Each row is a point. The points of each table are mixes of a few directions, plus a little noise. How many directions does each table use, and how many do they share? Where both have some left over, give the other angles between the two spaces (their principal angles), to ten degrees, smallest first.

First (6 x 2)
[[-0.66, 0.26],
[0.27, -0.11],
[-0.29, 0.12],
[0.37, -0.15],
[0.09, -0.04],
[0.22, -0.09]]
Second (4 x 2)
[[-0.39, 0.15],
[0.20, -0.08],
[0.49, -0.19],
[-0.30, 0.12]]
Directions: first 1, second 1, shared 1

First (9 x 6)
[[-0.41, -0.06, -0.35, 0.09, 0.28, 0.19],
[0.76, -0.10, 0.09, -0.59, -0.53, 0.17],
[0.21, 0.23, 0.70, 0.35, -0.12, -0.58],
[-0.39, -0.02, -0.22, 0.17, 0.27, 0.08],
[-0.10, 0.06, 0.10, 0.17, 0.07, -0.13],
[-0.46, -0.06, -0.37, 0.12, 0.31, 0.19],
[-0.12, 0.04, 0.05, 0.14, 0.09, -0.08],
[0.09, -0.02, 0.00, -0.07, -0.06, 0.03],
[0.43, -0.08, 0.00, -0.37, -0.30, 0.14]]
Second (9 x 6)
[[-0.14, -0.11, 0.14, 0.46, 0.10, 0.09],
[0.32, 0.22, -0.31, -1.09, -0.02, -0.36],
[-0.01, 0.13, -0.39, 0.03, -0.05, 0.51],
[-0.12, -0.12, 0.25, 0.43, -0.03, 0.00],
[-0.02, -0.02, -0.13, 0.08, 0.27, 0.07],
[0.09, -0.03, 0.44, -0.30, -0.42, -0.52],
[0.03, -0.06, 0.19, -0.10, 0.05, -0.32],
[-0.09, -0.03, -0.24, 0.31, 0.38, 0.31],
[-0.06, 0.02, 0.05, 0.19, -0.29, 0.21]]
Directions: first 2, second 3, shared 0; angles 30, 40

First (9 x 11)
[[-0.24, 0.22, -0.03, 0.04, 0.10, -0.33, -0.33, -0.07, 0.14, 0.11, 0.30],
[0.56, -0.47, 0.12, -0.14, -0.35, 0.45, 0.52, 0.06, -0.26, -0.21, -0.49],
[-0.68, 0.57, -0.13, 0.17, 0.37, -0.64, -0.69, -0.10, 0.33, 0.27, 0.64],
[0.44, -0.41, 0.05, -0.07, -0.15, 0.67, 0.65, 0.16, -0.26, -0.24, -0.60],
[-0.18, 0.10, -0.10, 0.10, 0.25, 0.20, 0.11, 0.10, 0.02, -0.02, -0.08],
[0.07, 0.02, 0.12, -0.11, -0.27, -0.52, -0.38, -0.18, 0.07, 0.11, 0.33],
[-0.28, 0.22, -0.08, 0.10, 0.24, -0.09, -0.14, 0.02, 0.10, 0.07, 0.15],
[0.10, -0.09, 0.03, -0.03, -0.07, 0.08, 0.10, 0.01, -0.05, -0.04, -0.09],
[0.18, -0.18, 0.03, -0.05, -0.11, 0.16, 0.19, 0.02, -0.09, -0.07, -0.17]]
Second (10 x 11)
[[0.00, 0.18, -0.06, -0.01, 0.12, -0.28, -0.08, -0.24, 0.14, 0.19, 0.16],
[-0.33, 0.43, -0.39, 0.05, -0.77, -0.30, -0.34, 0.11, 0.40, 0.01, 0.14],
[-0.23, 0.36, -0.32, 0.04, -0.32, -0.26, -0.24, -0.04, 0.29, 0.09, 0.17],
[-0.06, -0.34, 0.06, 0.03, -0.17, 0.61, 0.14, 0.46, -0.28, -0.41, -0.34],
[0.15, -0.33, 0.29, -0.02, 0.58, 0.28, 0.26, -0.21, -0.26, -0.13, -0.28],
[-0.41, -0.03, -0.09, 0.10, 0.18, 0.30, 0.01, -0.47, 0.12, -0.43, -0.63],
[0.47, 0.01, 0.35, -0.12, 0.17, -0.57, 0.08, -0.24, 0.02, 0.50, 0.39],
[-0.07, 0.12, -0.24, 0.01, 0.09, 0.06, -0.08, 0.20, -0.03, 0.07, 0.22],
[0.44, -0.48, 0.46, -0.08, -0.18, 0.28, 0.27, 0.56, -0.40, -0.05, -0.01],
[0.04, 0.09, -0.06, -0.01, 0.31, -0.11, -0.01, -0.12, 0.00, 0.17, 0.18]]
Directions: first 2, second 4, shared 0; angles 30, 30

First (9 x 18)
[[0.38, -0.28, 0.27, 0.10, 0.05, 0.17, 0.04, 0.52, -0.51, 0.16, 0.45, 0.19, 0.31, -0.54, -0.44, 0.78, 0.35, 0.45],
[0.07, 0.08, -0.04, -0.05, 0.13, 0.17, -0.28, 0.22, -0.08, 0.17, 0.21, 0.14, -0.13, -0.09, 0.05, 0.47, 0.06, 0.27],
[-0.75, 0.12, -0.07, -0.40, 0.38, -0.16, -0.88, 0.04, 0.14, 0.61, -0.37, -0.49, -0.30, 0.34, 0.67, -0.35, 0.30, 0.34],
[-0.25, -0.21, -0.06, -0.10, -0.03, -0.28, 0.20, -0.10, -0.05, -0.12, -0.38, -0.23, 0.63, -0.17, -0.05, -0.41, 0.19, 0.14],
[0.36, 0.27, 0.11, 0.21, -0.10, 0.26, 0.02, -0.10, 0.15, -0.06, 0.37, 0.25, -0.80, 0.33, -0.01, 0.16, -0.37, -0.48],
[0.33, -0.04, 0.32, 0.29, -0.22, 0.01, 0.43, -0.19, 0.03, -0.22, 0.16, 0.00, -0.38, 0.22, -0.24, -0.34, -0.22, -0.61],
[-0.08, 0.02, -0.12, 0.01, -0.10, -0.10, 0.20, -0.22, 0.14, -0.21, -0.20, -0.02, 0.14, 0.06, 0.00, -0.30, -0.13, -0.17],
[-0.02, 0.19, -0.39, -0.03, -0.12, -0.03, 0.20, -0.27, 0.27, -0.35, -0.18, 0.19, 0.17, 0.03, 0.07, -0.08, -0.31, -0.12],
[-0.05, -0.11, -0.04, -0.06, 0.02, -0.06, 0.06, 0.08, -0.10, -0.01, -0.06, -0.03, 0.35, -0.21, -0.08, 0.07, 0.13, 0.20]]
Second (8 x 18)
[[0.01, 0.38, -0.30, -0.14, 0.20, 0.28, -0.43, 0.07, 0.12, 0.25, 0.24, 0.21, -0.34, 0.00, 0.27, 0.53, -0.04, 0.39],
[-0.11, -0.07, 0.00, 0.02, -0.10, -0.21, 0.33, -0.27, 0.08, -0.16, -0.26, -0.20, 0.30, -0.01, -0.07, -0.57, 0.03, -0.11],
[0.35, 0.06, 0.21, 0.10, 0.10, 0.31, -0.23, 0.33, -0.20, 0.27, 0.52, 0.21, -0.44, -0.08, -0.11, 0.65, 0.08, 0.17],
[-0.51, -0.64, 0.05, -0.06, -0.25, -0.51, 0.04, 0.14, -0.04, -0.56, -0.81, -0.10, 0.59, 0.27, 0.07, -0.37, -0.28, -0.80],
[0.06, 0.43, -0.23, -0.04, 0.09, 0.09, 0.25, -0.46, 0.23, 0.17, 0.11, -0.15, -0.01, -0.13, 0.02, -0.42, 0.17, 0.46],
[-0.17, 0.08, -0.18, -0.06, -0.02, -0.13, 0.16, -0.27, 0.16, -0.10, -0.24, -0.14, 0.21, 0.01, 0.07, -0.42, 0.00, 0.03],
[-0.08, 0.00, -0.06, -0.03, -0.01, -0.06, 0.04, -0.08, 0.06, -0.06, -0.11, -0.04, 0.09, 0.02, 0.04, -0.14, -0.01, -0.02],
[0.43, -0.22, 0.49, 0.22, 0.01, 0.25, -0.17, 0.54, -0.39, 0.19, 0.54, 0.22, -0.41, -0.07, -0.28, 0.74, 0.06, -0.11]]
Directions: first 4, second 3, shared 2; angles 90

First (8 x 32)
[[-0.21, 0.35, -0.17, 0.13, 0.14, -0.04, 0.25, 0.13, -0.36, -0.19, -0.25, -0.08, -0.10, 0.16, -0.10, -0.06, 0.21, 0.11, -0.03, 0.70, -0.07, 0.18, -0.02, 0.10, 0.24, -0.17, -0.08, 0.00, 0.25, -0.07, -0.13, -0.36],
[0.04, -0.06, -0.24, -0.17, 0.00, 0.16, 0.02, 0.05, -0.26, 0.09, 0.23, -0.04, -0.12, -0.10, 0.12, -0.12, -0.30, 0.29, 0.16, -0.01, -0.01, 0.23, -0.16, -0.17, 0.15, -0.05, 0.01, 0.19, -0.31, 0.11, 0.12, 0.16],
[0.24, -0.57, 0.03, 0.21, -0.15, 0.24, -0.33, -0.09, 0.24, -0.35, 0.31, 0.01, -0.10, -0.06, 0.39, -0.01, -0.26, -0.46, -0.01, -0.51, -0.50, -0.07, -0.02, -0.63, -0.32, -0.13, -0.11, -0.21, -0.26, -0.26, 0.29, 0.66],
[0.10, -0.03, -0.08, -0.36, -0.20, -0.12, 0.04, -0.01, -0.19, 0.39, 0.02, 0.13, -0.10, -0.03, -0.09, -0.03, -0.48, 0.42, -0.01, -0.18, -0.20, -0.04, -0.16, -0.04, -0.32, 0.02, 0.02, 0.09, -0.19, 0.09, 0.13, 0.04],
[0.26, -0.28, 0.07, -0.40, -0.37, -0.17, -0.12, -0.09, 0.03, 0.44, 0.06, 0.24, -0.09, -0.04, -0.05, 0.03, -0.67, 0.28, -0.11, -0.58, -0.43, -0.24, -0.15, -0.20, -0.71, 0.06, 0.02, -0.05, -0.24, 0.00, 0.25, 0.27],
[-0.25, 0.17, 0.06, 0.55, 0.49, 0.29, -0.02, 0.03, 0.30, -0.54, 0.10, -0.31, 0.27, -0.07, 0.14, 0.01, 0.96, -0.56, 0.19, 0.35, 0.82, 0.22, 0.29, 0.30, 0.96, 0.09, 0.06, 0.07, 0.22, 0.08, -0.33, -0.17],
[-0.31, 0.57, 0.24, 0.15, 0.30, -0.25, 0.24, 0.02, 0.19, 0.06, -0.41, -0.07, 0.31, 0.10, -0.40, 0.13, 0.83, -0.09, -0.08, 0.49, 0.75, -0.10, 0.28, 0.81, 0.44, 0.22, 0.13, 0.04, 0.56, 0.16, -0.47, -0.74],
[0.13, -0.16, 0.07, -0.10, -0.20, -0.11, -0.07, -0.05, 0.04, 0.10, -0.04, 0.13, -0.07, 0.04, -0.01, 0.04, -0.29, 0.01, -0.12, -0.24, -0.37, -0.17, -0.05, -0.17, -0.45, -0.03, -0.04, -0.13, -0.03, -0.11, 0.13, 0.14]]
Second (9 x 32)
[[0.48, -0.57, -0.47, 0.30, 0.10, 0.32, 0.02, 0.24, -0.24, -0.22, 0.36, -0.13, 0.31, 0.02, 0.08, -0.39, -0.33, 0.28, 0.45, -0.55, -0.02, 0.06, -0.35, -0.37, 0.28, -0.36, 0.21, 0.16, -0.64, 0.31, 0.13, 0.45],
[0.10, -0.27, -0.22, 0.02, 0.16, 0.26, -0.35, 0.10, -0.19, -0.10, 0.37, 0.33, 0.18, 0.03, -0.05, -0.31, 0.07, 0.08, 0.42, -0.03, 0.56, 0.35, -0.50, 0.43, 0.41, -0.12, 0.07, 0.25, -0.04, 0.35, 0.55, 0.48],
[-0.11, 0.27, 0.21, 0.41, 0.38, -0.04, 0.23, 0.38, 0.18, -0.36, -0.34, -0.50, 0.04, -0.04, 0.19, 0.42, 0.63, -0.21, -0.14, 0.56, 0.19, -0.10, 0.12, -0.27, 0.02, -0.01, 0.00, -0.31, 0.18, -0.23, -0.25, -0.31],
[-0.11, 0.23, 0.28, -0.17, 0.17, -0.09, 0.02, 0.37, 0.07, 0.09, -0.16, -0.30, -0.28, -0.23, 0.32, 0.56, 0.12, 0.13, -0.19, 0.48, 0.09, 0.02, -0.16, -0.37, -0.46, 0.15, -0.09, -0.25, 0.00, -0.23, 0.18, 0.00],
[-0.23, 0.07, -0.01, -0.64, -0.38, 0.15, -0.06, -0.61, 0.13, 0.56, 0.46, 0.00, -0.36, -0.37, 0.22, -0.09, -0.60, 0.05, -0.08, -0.54, -0.15, 0.18, 0.53, -0.12, 0.21, 0.44, -0.08, 0.40, -0.40, 0.03, -0.33, 0.02],
[-0.17, 0.06, -0.01, -0.37, -0.32, 0.02, -0.07, -0.53, 0.07, 0.34, 0.21, 0.22, -0.15, -0.08, -0.07, -0.20, -0.33, -0.06, -0.07, -0.37, -0.14, 0.07, 0.37, 0.22, 0.18, 0.24, -0.06, 0.28, -0.04, 0.05, -0.21, -0.06],
[0.15, 0.02, 0.17, -0.05, 0.05, -0.30, -0.06, 0.47, -0.16, 0.03, -0.38, 0.13, -0.09, 0.14, -0.06, 0.34, -0.01, 0.26, -0.15, 0.43, -0.16, -0.16, -0.57, -0.11, -0.84, -0.16, -0.05, -0.38, 0.23, -0.16, 0.57, 0.12],
[-0.08, 0.19, 0.14, 0.17, -0.02, -0.21, 0.16, -0.03, 0.10, -0.10, -0.35, -0.05, 0.03, 0.15, -0.15, 0.10, 0.23, -0.19, -0.23, 0.19, -0.21, -0.22, 0.22, 0.06, -0.16, -0.02, -0.04, -0.19, 0.30, -0.18, -0.26, -0.34],
[-0.02, 0.00, -0.10, 0.34, -0.14, -0.11, 0.09, -0.39, 0.05, -0.21, -0.19, 0.30, 0.31, 0.38, -0.47, -0.44, 0.22, -0.36, -0.02, -0.18, -0.17, -0.18, 0.34, 0.54, 0.35, -0.14, 0.03, 0.06, 0.39, 0.06, -0.38, -0.32]]
Directions: first 4, second 5, shared 2; angles 60, 80
